Each row is a point. Each copy is the shape, with its points in the same order, stretched, turned, moved and blurred by noise. Some copies are also mirrored. Which?

Shape (8 x 2):
55	31
9	14
-38	-14
26	20
-4	4
-13	-7
47	59
-34	31
Copy 1 (8 x 2):
55	8
14	13
-49	18
30	9
-3	8
-20	3
71	39
-14	50
Copy 1 is: only turned
Copy 2 (8 x 2):
33	68
37	16
23	-40
35	32
31	-2
24	-14
65	68
67	-19
Copy 2 is: mirrored
Copy 3 (8 x 2):
-52	-1
-9	-7
51	-7
-29	1
20	-8
27	-6
-56	29
27	30
Copy 3 is: mirrored
Copy 4:
-48	26
-4	15
48	-19
-18	18
9	3
19	-9
-40	56
39	26
Copy 4 is: mirrored

Shape:
35	15	-30
-15	24	48
-13	2	-48
-2	-43	12
8	15	45
50	34	-25
Copy 1:
20	-6	-25
-32	-12	55
-7	38	-22
18	37	42
-9	-17	49
21	-27	-28
Copy 1 is: mirrored
Copy 2, 6 rows:
27	36	-50
-41	47	19
53	31	-3
-4	-16	9
-36	45	-1
22	46	-63
Copy 2 is: mirrored
Copy 3:
-43	-51	-11
-37	26	40
-8	-27	-43
22	-27	34
-35	2	48
-70	-52	-5
Copy 3 is: mirrored
Copy 4:
49	3	-23
-16	33	32
9	-7	-56
-4	-35	22
5	26	43
67	22	-18
Copy 4 is: only turned

Shape, 9 rows:
-2	39	42	6	-112	21
8	-21	-60	-3	34	-14
-8	-21	37	11	10	15
9	-20	33	-22	21	30
-1	10	-32	5	36	2
67	-1	7	-15	38	-36
-18	-4	10	-28	25	-18
-7	-2	20	15	33	-10
-6	88	31	-6	28	19
Copy 1, 9 rows:
16	59	24	42	-69	-67
-15	-34	-20	27	19	73
-14	-19	30	-10	7	-12
9	-30	25	-30	-11	15
-16	5	-13	12	22	48
47	-55	-33	29	38	9
-9	-12	-34	-23	4	11
-6	-3	-2	1	35	-5
32	73	-9	-28	34	-2
Copy 1 is: only turned
Copy 2:
-55	-4	103	5	-77	16
18	27	-65	19	0	-16
22	-33	28	1	7	-35
44	-33	22	-18	18	1
15	33	-28	7	21	-20
94	33	-13	-25	-36	-26
16	-12	-15	-42	3	-26
32	-4	4	-9	14	-55
18	56	52	-54	43	-9
Copy 2 is: only turned
Copy 3:
66	54	31	17	-79	31
14	-27	-48	-27	47	-3
-15	-23	28	10	-32	-5
1	-37	52	-7	-8	-2
5	-7	-19	-1	45	3
-25	2	11	-86	30	16
6	-15	15	-14	10	-43
-30	-5	9	0	0	-11
-8	47	57	17	45	2
Copy 3 is: mirrored
Copy 4:
81	87	53	-24	-55	4
-30	-38	-69	-3	11	18
-5	18	25	7	31	19
10	14	22	-15	52	6
-7	-1	-61	14	28	14
-12	-35	-11	-3	28	-63
-29	31	-24	-20	37	-2
-23	14	-11	23	33	0
47	82	-42	33	60	-26
Copy 4 is: only turned

Shape, 11 rows:
-36	-18	2	-53	-34	-76	-25	22
-18	11	-11	6	-69	36	-7	9
-26	-34	-19	-23	-31	38	-39	22
-19	-25	-29	28	-9	-99	-9	-7
41	21	-24	28	-11	36	-21	29
15	-33	8	-45	-37	30	-37	-4
21	-49	-19	24	-32	13	46	21
-43	-14	-17	-38	-29	31	20	-16
-40	2	-1	4	-16	28	78	19
21	-11	66	4	-59	20	5	9
-48	-15	-5	12	-19	27	14	8
Copy 1:
-32	-17	81	-22	16	-58	40	-53
-8	-1	-46	-10	-45	-20	18	-5
-18	-3	-33	-33	-6	-54	-9	24
-27	-23	41	3	62	-30	102	-50
22	54	-37	-13	-14	18	47	29
40	5	-16	-20	-14	-48	-28	-10
52	-28	-18	-16	-34	5	68	32
-15	-52	-33	-42	-38	1	-12	-10
-10	-61	-11	-21	-71	45	35	24
44	-16	16	40	-59	-15	-1	5
-28	-49	-28	-7	-25	-2	16	32
Copy 1 is: only turned
Copy 2:
-28	75	-10	-2	-55	-36	-52	21
-22	22	-43	16	-26	24	11	10
-54	27	-34	17	15	11	-29	41
-8	71	3	33	-41	-80	-25	-45
13	-29	-31	37	-3	1	-9	9
-59	-6	-5	-4	-8	21	-16	48
-9	5	-35	12	1	-48	41	17
-56	39	-47	-43	9	3	-5	-4
10	48	-58	-42	11	-19	25	-15
4	21	14	14	-27	32	55	39
-23	55	-31	-1	17	3	11	-10
Copy 2 is: only turned
